Each row is a point. Each copy is the shape, with its points in the same order, stretched, turned, moved and blurred by noise. Say if it was mirrored as well.

Shape (7 x 3):
-10 14 -5

11 25 20

11 24 6

-43 -37 16

6 14 -26

-40 -8 8

-13 -16 15
Copy 1 (7 x 3):
-4 14 4

19 12 29

18 14 16

-46 -27 15

9 13 -15

-35 0 13

-12 -17 18
Copy 1 is: only turned
Copy 2:
-4 18 9

-12 1 34

-19 1 19

60 28 12

-15 8 -16

31 37 16

29 8 18
Copy 2 is: mirrored
Copy 3:
-2 16 -11

25 13 16

23 12 -3

-55 -4 25

6 1 -29

-37 16 6

-19 -4 17
Copy 3 is: only turned

Shape (11 x 6):
22 -1 -1 8 -3 8

-32 7 1 -41 -12 9

-28 1 -6 -47 -51 1

-17 20 0 -39 -16 -9

34 -36 2 -2 4 -8

13 -30 25 11 -12 -19

-7 -4 33 -16 -46 -15

20 -34 28 4 3 -4

-6 -18 8 1 -14 -28

24 -1 24 6 31 18

-6 -10 -17 3 9 28
Copy 1:
13 -20 6 -1 -10 0

-37 25 9 -34 -12 2

-43 23 6 -40 -46 -8

-15 25 -2 -32 -13 -17

7 -60 9 -22 -6 -7

-12 -38 38 -4 -9 -23

-20 3 40 -25 -34 -29

-4 -46 41 -20 -3 -1

-25 -27 22 -5 -12 -32

24 -15 25 -12 22 10

-19 -12 -8 3 -3 32
Copy 1 is: only turned
Copy 2 (11 x 6):
25 -2 0 0 5 18

-24 13 4 -45 -10 -8

-18 17 3 -42 -50 -7

-10 21 11 -40 -13 -15

27 -43 1 1 0 4

1 -29 20 21 -7 -5

-17 5 41 -7 -26 -15

6 -41 19 7 2 5

-8 -11 -5 6 -8 -16

11 -18 22 -14 42 16

3 -1 -25 -18 9 33
Copy 2 is: only turned

Shape:
15 12 -26 6 3 -2 -32 16 4

1 12 -1 10 -3 -7 6 14 3

-2 20 -20 -8 -4 -2 16 -5 -15

5 13 -26 -30 7 -22 3 -8 -7

4 9 14 13 -7 3 10 1 15

4 -14 -25 -9 -13 8 -17 -4 13

-24 0 10 -2 -10 10 -14 -6 6

13 -10 22 -36 -10 8 16 9 -6

6 19 -26 7 4 -4 -8 4 -3

-46 9 -7 -3 36 8 11 -11 -6

1 -21 2 -4 -15 -20 1 36 9

9 15 -6 13 -15 10 -8 -10 11

8 21 -21 -30 -17 3 10 -2 11
Copy 1, 13 rows:
8 14 -33 -3 -9 -25 -18 19 3

3 5 2 12 10 -14 4 14 -5

9 11 -4 11 12 -11 5 -21 -19

4 10 -15 -19 15 -34 9 -28 -4

5 9 15 12 -5 3 14 15 11

16 -12 -27 -10 -19 -17 1 -5 15

-4 -3 9 4 -14 0 -15 -8 16

36 -14 23 -27 15 8 12 -6 -5

0 16 -22 9 6 -18 -1 2 -8

-36 -7 1 14 33 2 -6 -28 18

25 -21 12 -4 9 -33 1 26 5

8 16 -10 8 -27 -3 5 9 1

35 18 -10 0 5 -15 8 -27 7
Copy 1 is: mirrored
Copy 2 (13 x 9):
-1 10 -14 15 11 -5 -36 8 -8

-7 13 -1 17 -4 -8 5 13 -4

-18 21 -11 3 -18 9 12 -7 -20

-19 20 -17 -22 -5 -7 5 -22 -18

9 9 11 17 -4 3 14 6 8

4 -3 -21 -10 -11 11 -24 -17 15

-17 -7 19 14 -5 8 -4 -8 17

1 -1 16 -40 -9 4 17 14 -4

-9 14 -19 19 8 1 -13 -4 -16

-60 -1 -4 13 17 12 29 -20 0

1 -8 -4 -10 -10 -25 -8 33 17

14 13 0 22 -7 14 -10 -7 1

-8 34 -7 -25 -20 14 -1 -11 -2
Copy 2 is: only turned

Shape:
30 -42 -17 12 21 -30 15 27 23 -7 1 -8

35 14 29 6 8 -16 -8 13 28 5 -9 -35

-21 0 24 -5 -20 17 8 -33 -15 8 -15 -8

-9 -6 -10 -16 -17 33 -12 -1 -23 18 -3 0

28 11 28 16 16 33 3 -20 -14 15 -3 -22

8 -9 14 -9 -14 -6 -4 -22 -29 13 -17 -10

-16 -7 -43 10 9 -30 -4 11 0 -45 14 6

-16 -27 -6 -23 3 -25 2 12 15 -16 33 32

-28 4 -40 -20 38 -43 -9 23 17 -22 18 -17

-30 -35 10 12 -17 -6 -33 8 -9 2 15 15

27 13 25 -4 22 15 -26 -31 -8 14 -37 -4

-13 -9 2 -1 -21 -1 6 28 -29 -1 -10 33

-5 -25 5 10 -11 8 1 1 10 21 -25 7

26 9 14 12 31 -11 4 -10 -21 32 -10 -27

8 34 6 21 22 7 9 -24 -8 31 -19 -6

-2 -12 -28 -1 -28 -19 -10 1 1 6 19 22
Copy 1 (16 x 12):
-12 -48 -17 27 10 -22 22 45 15 6 -7 9

-7 9 30 33 20 -21 25 36 14 -7 -15 -14

13 5 8 4 0 28 0 -31 -30 -2 -10 -26

-10 8 9 -1 0 30 -28 0 -28 9 11 -6

15 9 28 27 43 11 8 -7 -23 1 18 -7

-4 1 5 9 -5 1 7 -5 -41 -4 -1 -4

-8 -24 -47 -5 1 -18 -26 12 19 -34 -17 10

4 -37 -16 -37 -12 -18 -10 13 17 13 -6 -12

-49 -13 -42 -16 19 -23 -16 23 30 -2 -29 -16

9 -25 -2 13 -26 -16 -39 -5 -14 19 -13 -23

-13 12 42 23 28 -5 11 -24 -23 5 -2 16

25 6 -13 -12 -14 7 -21 19 -23 15 -19 11

2 -15 6 21 -13 14 1 -5 -6 22 -12 1

-12 15 3 32 36 -17 25 1 -26 19 7 -3

5 36 1 24 26 3 15 -26 -2 15 6 3

-4 -5 -17 -3 -38 -8 -14 10 8 -5 16 3
Copy 1 is: mirrored
Copy 2 (16 x 12):
34 -19 -3 4 53 -19 -32 24 23 2 11 -16

44 23 20 -13 2 -4 -4 17 14 25 -19 -36

-12 -20 25 -2 -16 24 -11 -14 -21 3 -4 -18

-8 -30 -8 2 -16 6 31 -11 -12 4 14 -6

21 16 24 11 14 26 22 -11 -18 35 -1 -35

19 -26 8 -2 3 6 1 -18 -37 15 -5 -9

-10 8 -9 7 23 -47 -20 25 -3 -45 13 -1

-18 -22 14 -21 8 -22 -25 26 12 -15 36 17

-33 13 -13 -27 21 -60 -23 35 19 -10 -1 -25

-5 -35 26 -1 -9 -36 4 -16 12 -14 23 10

17 10 12 -12 17 26 20 -27 -8 29 -30 -4

1 -43 7 9 -10 -6 10 27 -22 -2 6 28

10 -35 11 18 -3 16 -5 -12 13 7 -7 3

19 13 8 5 30 0 -1 0 -25 53 -15 -31

-10 22 3 20 7 18 -4 -4 -18 46 -26 -9

6 -22 -22 9 -14 -20 -16 8 -6 -11 31 20
Copy 2 is: mirrored
Copy 3 (16 x 12):
39 -52 10 7 26 -33 34 15 15 -4 -3 -1

23 18 24 31 26 -31 16 -2 19 -4 -5 -5

-26 7 33 11 -21 12 15 -12 -25 3 -1 -10

-6 3 11 -11 -7 20 -1 5 -22 27 12 -25

6 18 36 21 20 10 22 -32 -14 14 23 -7

8 2 27 9 -15 -12 8 -9 -36 12 -2 -7

-2 -51 -37 5 10 -18 0 -2 -9 -23 14 -1

-9 -46 -1 -14 -23 -19 -2 24 16 -9 27 14

-11 -32 -21 -26 34 -57 -1 8 7 -26 13 -13

-19 -35 13 26 -22 -2 -18 18 -6 14 15 -22

17 16 43 11 15 1 -16 -33 -14 13 -13 2

-11 -15 -3 16 -10 4 -3 31 -35 18 6 20

-2 -22 23 10 -2 7 13 8 0 19 -24 -8

11 7 34 17 30 -36 19 -23 -22 25 4 0

-17 15 16 19 24 -13 14 -40 -16 28 -3 14

-1 -29 -24 7 -36 -13 3 4 2 18 10 -7
Copy 3 is: only turned
Copy 4:
48 -44 2 -8 44 -47 -6 2 15 8 9 -10

50 20 16 -8 9 -28 -39 1 6 -17 -15 -29

-18 7 13 -11 -9 25 12 -18 -6 -3 -32 -11

-16 -8 -26 -27 -3 26 -3 1 -15 8 -8 -10

31 30 1 -3 25 24 -18 -23 -25 7 -25 -16

-6 -1 10 -26 2 -5 -1 -17 -24 9 -38 -9

-13 -49 -19 4 27 -37 -12 -27 11 -28 23 27

-5 -39 18 -20 -1 -18 -1 -5 25 10 43 27

-25 -25 -7 -21 48 -49 -21 -12 35 -37 36 4

-25 -48 13 1 -11 5 -30 4 -2 22 1 3

22 24 1 -34 16 15 -34 -31 -3 7 -55 0

-11 -23 -10 -7 -8 -8 9 29 -14 7 -13 34

6 -20 -4 -7 0 5 1 7 15 20 -31 -15

11 32 5 -12 47 -24 -18 -14 -20 15 -31 -19

0 48 -13 5 27 -2 -12 -23 2 9 -38 -5

-13 -30 -17 -7 -20 -25 -7 -14 3 19 19 5
Copy 4 is: only turned

Shape, 16 rows:
28 14 18 -3 0 24 -2 -7 -9 -5 -2 4

42 16 -26 -31 -1 -6 9 -13 4 19 -17 9

-2 6 12 -40 -12 -12 8 5 -1 12 4 19

22 23 -19 -15 9 22 -13 3 -25 9 5 23

-6 -9 9 -21 -37 16 -4 5 -12 42 -5 8

7 18 -6 15 -9 -15 -6 13 -44 -4 -18 24

-2 -16 7 -6 9 3 3 -1 -29 10 -11 20

11 -16 0 9 0 -27 -14 25 -10 -23 -21 13

-6 -11 40 -26 22 17 16 -15 36 57 20 24

-21 -14 20 5 -9 -4 -28 -15 -24 33 36 8

-8 14 -16 13 11 1 2 22 17 17 -11 5

3 -15 8 -29 2 -6 3 35 8 6 -24 -13

9 35 -35 -7 25 8 22 -12 3 -2 -23 -8

-10 7 -18 19 19 28 4 -3 41 -20 -14 -1

13 -22 -1 -14 -9 6 27 -4 2 10 32 3

-14 -21 5 -13 -3 -8 -9 6 -21 7 -17 30
Copy 1:
26 16 6 -2 -9 20 -1 -28 -1 -16 -15 1

7 19 -40 -11 -12 14 21 -11 5 22 -41 0

-12 9 -10 -34 1 -27 7 6 -1 -5 -34 18

9 4 -25 4 -25 19 -3 -13 -9 -3 -16 32

-14 -19 16 -29 -34 -17 18 -14 -2 9 -34 14

9 -17 -20 32 -8 -10 -5 -1 -27 -16 -34 12

7 -20 -6 -6 13 -10 3 -17 -22 1 -19 25

27 -38 -14 13 17 -8 -16 19 2 -6 -35 0

0 34 16 -47 21 -38 22 -44 25 28 -4 45

3 -14 6 -15 -22 -52 -7 -11 -11 -2 23 16

-10 -5 -4 27 5 -3 6 1 24 19 -18 22

1 -14 16 -22 9 4 -5 21 9 20 -43 5

-15 27 -24 25 18 35 12 -14 3 10 -16 5

-6 -9 1 23 26 33 -2 -19 44 -10 -1 8

17 5 -2 -33 0 -11 43 6 8 -4 9 11

-3 -39 -10 -13 12 -24 -7 -8 -14 -2 -32 24
Copy 1 is: only turned
Copy 2, 16 rows:
17 4 15 -7 10 28 18 -12 -2 -21 -5 15

9 28 -34 -19 -2 -18 38 -30 20 -16 -4 22

-2 -21 13 -40 -2 -18 35 -4 4 9 14 -4

17 11 -20 -22 1 22 15 -12 -20 -8 3 23

21 -23 21 -21 -25 5 37 -15 0 30 2 -9

10 8 8 -9 -14 -15 9 22 -37 0 -18 33

25 -27 6 -2 12 -8 13 -3 -22 13 -4 13

5 -13 8 -6 -10 -38 -17 32 -9 -23 -1 22

21 -39 24 -2 36 13 48 -36 37 33 55 -2

16 -32 42 -4 0 9 -6 -30 -23 37 32 -1

-1 8 -11 12 -2 2 10 25 20 10 13 -2

19 -18 -5 -24 -9 -23 6 27 25 -5 3 -21

-5 37 -43 3 22 4 17 -2 10 -5 -20 -1

-20 -5 -22 35 15 34 -6 8 31 -11 0 -8

21 -24 4 -1 1 -4 29 -30 -9 -18 32 -18

12 -41 7 -10 -5 -21 6 11 -11 21 -6 14
Copy 2 is: only turned
Copy 3:
23 2 28 4 -16 3 4 9 -5 0 -8 2

38 -14 -2 -7 -9 -2 -18 0 27 14 -47 1

-5 -2 19 -38 -38 -15 -6 2 22 -4 -23 8

22 14 6 -6 -18 7 -8 16 -13 27 -19 35

-9 -33 -2 -34 -60 13 8 -4 -4 14 -20 -2

18 6 5 -19 0 5 24 5 -28 -15 -29 37

-12 -18 14 -26 2 -10 10 10 -8 8 -17 18

7 -16 4 -8 15 -12 0 12 -12 -46 -24 28

-23 -26 39 -36 -31 4 -8 -7 59 47 20 3

-19 -18 6 -32 -35 -11 11 -30 -28 20 26 26

4 -8 -24 -17 7 20 -2 7 26 -2 -1 14

8 -23 -1 -37 -5 2 -17 34 18 -31 -19 -13

18 19 -20 2 32 13 -6 3 26 14 -21 -14

-22 11 -16 31 22 16 -12 5 28 -9 3 -5

2 -28 -2 -10 -28 -41 13 16 15 17 7 -10

-24 -18 16 -28 -10 -10 -4 6 -15 -4 -29 25
Copy 3 is: mirrored

Shape (17 x 12):
-3 9 5 -26 22 -22 12 12 -10 -16 -18 -11

-8 3 -8 9 15 -17 4 -14 3 -23 -32 -3

3 0 -14 -3 15 -19 9 -2 11 17 5 5

0 -15 -22 -49 19 0 9 -7 7 -9 4 -12

-3 13 5 3 21 -15 0 -12 -41 -10 -37 16

-8 30 -17 3 19 33 -7 -11 -27 2 -16 27

-9 0 -8 6 -3 -9 -1 -5 -15 -5 -2 -8

28 -15 9 6 9 3 -2 16 1 3 6 60

-10 -12 6 9 17 -20 4 -13 2 -9 5 15

6 15 0 -4 3 -7 -22 -4 2 -10 -2 -4

-7 -8 11 -14 14 28 3 -15 7 -13 3 29

-1 8 -5 5 -43 -8 -3 -7 11 -7 10 -2

-1 -12 5 9 -9 14 -2 14 9 9 -32 -15

38 5 9 2 17 -17 14 -12 8 -8 -9 -15

11 3 -30 -1 13 9 8 43 4 13 2 -5

-8 -6 -3 -1 -16 1 -11 2 -11 -9 -13 -16

-3 -12 -15 3 20 -1 1 -9 10 -18 10 -15
Copy 1, 17 rows:
-2 21 -4 -18 17 -11 -10 12 -13 11 -24 3

3 0 -5 -4 19 -29 -15 -10 17 1 -34 0

10 7 3 3 6 -6 12 14 -5 13 -16 25

-16 -14 12 -16 20 -13 13 9 -27 -6 -25 3

20 16 5 -3 33 4 -28 -15 0 2 -3 1

15 -20 -13 -1 34 20 -11 -6 -5 -20 19 0

-10 1 3 0 7 3 2 -3 9 0 -5 -2

25 16 6 33 2 -13 -22 5 -36 1 20 20

-5 8 6 5 6 -18 -6 -16 3 5 -8 19

3 -12 -9 -10 -4 -8 4 5 10 13 2 0

-3 -17 -2 -2 10 -13 -11 -21 -21 -22 5 12

-7 -11 -11 10 -30 10 7 -5 16 12 -17 -2

16 9 0 -5 -5 -17 -11 23 8 -23 -16 -3

20 17 -7 -5 5 -28 14 -16 0 6 -29 -4

2 11 -14 10 15 -5 9 52 -11 -11 1 6

-9 -3 1 -7 -2 -2 -3 6 11 -7 -4 -13

-22 -14 -1 -4 15 -29 16 -6 9 -9 -11 2
Copy 1 is: only turned
Copy 2:
-25 -5 19 22 14 -13 -13 35 24 -22 -5 2

-4 21 4 18 12 1 -25 1 14 -23 -1 -17

6 5 -7 9 18 -15 3 8 32 5 -10 0

6 -19 -1 11 -13 -19 -13 22 55 -24 -7 43

3 13 25 18 35 -14 -25 21 -12 -14 4 -21

20 -5 12 0 28 -10 -25 17 -3 15 39 -7

-8 14 1 -5 4 -8 -13 0 -2 -3 -7 -2

21 -15 -12 8 34 4 34 11 -3 -17 7 -5

4 2 -1 22 21 -3 1 -16 10 -8 -17 0

-12 -9 12 -8 3 -10 1 -1 5 -9 0 -19

20 -28 5 16 13 13 -4 2 18 -5 1 21

-16 13 -4 -41 5 15 -6 -7 -3 5 -17 -4

-4 15 -9 6 -14 15 -12 29 3 -7 -10 -22

-3 6 33 6 5 -2 19 4 27 -10 -8 -14

-10 7 -24 0 -7 -17 10 37 24 -3 28 1

-14 11 0 -11 -13 0 -17 11 -7 -13 -12 -7

0 2 -5 13 -15 -9 1 -17 27 -13 3 12
Copy 2 is: mirrored
Copy 3 (17 x 12):
-19 -7 12 3 -14 -2 15 -12 38 7 3 0

-10 33 11 -14 -19 4 14 18 26 18 -10 7

8 -15 7 -14 3 -5 9 7 -3 20 7 1

1 -5 -14 -18 23 7 24 -29 30 -1 -5 -17

-6 15 42 8 -27 24 30 16 26 0 -6 9

-8 26 33 4 -1 56 27 18 -5 -9 10 -28

-14 13 17 -7 -4 -12 9 15 8 -11 -8 0

40 -23 -12 15 -34 43 -18 -12 -24 5 -20 16

1 -1 -11 -14 -11 6 7 22 7 9 -9 30

-18 17 20 -4 5 9 -9 3 6 4 -10 11

7 14 -31 -11 -4 45 7 -5 1 -10 1 15

-25 23 12 -24 -19 -21 -21 -5 -24 -12 -15 13

18 27 -4 -2 -13 -15 -9 -3 14 -14 10 -6

-4 12 5 20 -11 -15 3 -17 5 29 -13 28

12 -17 2 11 -1 -8 -3 -5 -1 3 7 -55

-12 26 12 -10 -6 -16 -3 0 15 -24 -11 -3

-10 17 -19 -9 17 -5 9 14 16 7 -14 -2
Copy 3 is: mirrored

Shape:
5 -2 4 -26 -6 -14 0 13 2 0 -3 -16

-5 -30 -8 15 -6 11 -10 -11 -22 -8 16 15

-13 3 -4 19 1 -7 -4 14 -27 -9 9 -6

7 3 20 -11 -17 -8 -13 4 4 21 -6 -22

-15 9 2 19 0 8 -4 27 18 -24 2 46

22 -1 1 2 22 1 -1 16 -6 10 16 -16

14 -6 21 5 15 -27 18 36 13 -6 -14 19

-1 3 -17 -9 23 -2 5 0 -5 20 19 -8

-9 -10 2 5 4 17 -10 10 -3 11 -12 -33

10 -8 22 -7 -17 13 -8 -14 -7 -7 -38 -21

-5 -1 -21 0 -8 32 7 2 4 -9 16 8

-10 3 -22 -22 21 16 9 8 12 -24 24 8

4 11 16 19 5 2 13 -22 16 -2 18 3

12 -16 14 -15 -17 13 25 -19 23 -9 25 -10

7 -20 -16 13 50 -20 3 4 5 2 38 14

24 8 -16 -28 12 -13 -8 17 11 -3 13 -29

24 4 6 -19 1 -19 13 3 -8 8 21 11

4 16 -24 17 -8 -7 22 -5 24 -14 0 5
Copy 1, 18 rows:
3 2 1 -6 -14 2 -10 4 26 0 -16 4

19 5 0 -30 6 -6 32 1 -27 -11 12 3

24 9 -1 -2 8 -17 1 4 -1 14 7 -1

0 6 18 -9 -24 9 -27 7 17 6 -2 -11

-7 -3 -4 11 0 -15 -12 2 -47 8 -22 32

2 1 21 -5 17 -4 -3 22 15 -7 -5 6

1 0 9 2 14 -1 -24 -12 -7 4 -60 16

-5 -15 16 8 5 -3 22 15 11 -1 3 -1

-1 24 -4 6 1 7 -6 30 16 3 8 -11

-9 23 -17 -28 -3 14 -28 -11 11 -7 8 -6

-12 9 4 1 3 -2 29 14 -15 0 15 30

-16 -2 -7 9 2 -20 23 13 4 -18 -1 32

-17 10 38 -6 5 -14 -4 -17 -17 -7 7 3

-16 24 31 -23 -13 -6 21 -11 4 -18 -1 18

14 -13 28 5 21 -13 35 12 -15 -32 -17 1

5 1 16 10 -6 -2 -9 22 42 -19 -1 17

2 -25 24 -21 -1 -8 2 -14 6 2 -18 16

-7 21 28 24 5 6 8 -19 -6 2 5 26
Copy 1 is: only turned
Copy 2, 18 rows:
3 -6 -10 -3 25 18 13 14 -7 9 5 -23

18 -12 18 -13 -3 -10 -12 24 0 -32 2 8

11 25 -6 -6 4 0 -21 30 4 -8 1 0

-5 -15 0 0 17 12 -11 7 -18 23 -9 -20

3 -6 -26 -25 5 -4 5 -8 51 -2 5 23

-6 13 4 -5 1 24 0 7 0 -13 -29 -6

8 -7 2 -10 8 25 27 15 46 27 -9 -17

-16 24 1 11 12 -5 14 10 -14 -14 -26 -1

-29 5 9 6 10 8 -21 13 -3 1 1 -20

7 -24 19 5 10 13 -25 -7 -8 7 22 -38

-9 -1 -20 11 -2 3 1 -6 2 -29 11 24

-11 21 -19 -10 21 9 26 -14 5 -31 13 15

5 11 15 -5 -17 4 0 -17 -8 19 -3 12

6 -20 9 0 -5 30 21 -6 -27 8 27 13

-6 23 21 -27 -1 -4 32 17 9 -22 -37 -1

-7 14 -28 -7 16 23 21 4 -18 -14 -13 -29

30 -2 -5 3 11 18 21 13 -5 0 -25 4

-6 14 -29 15 -30 -12 28 -7 6 -1 19 -7
Copy 2 is: mirrored
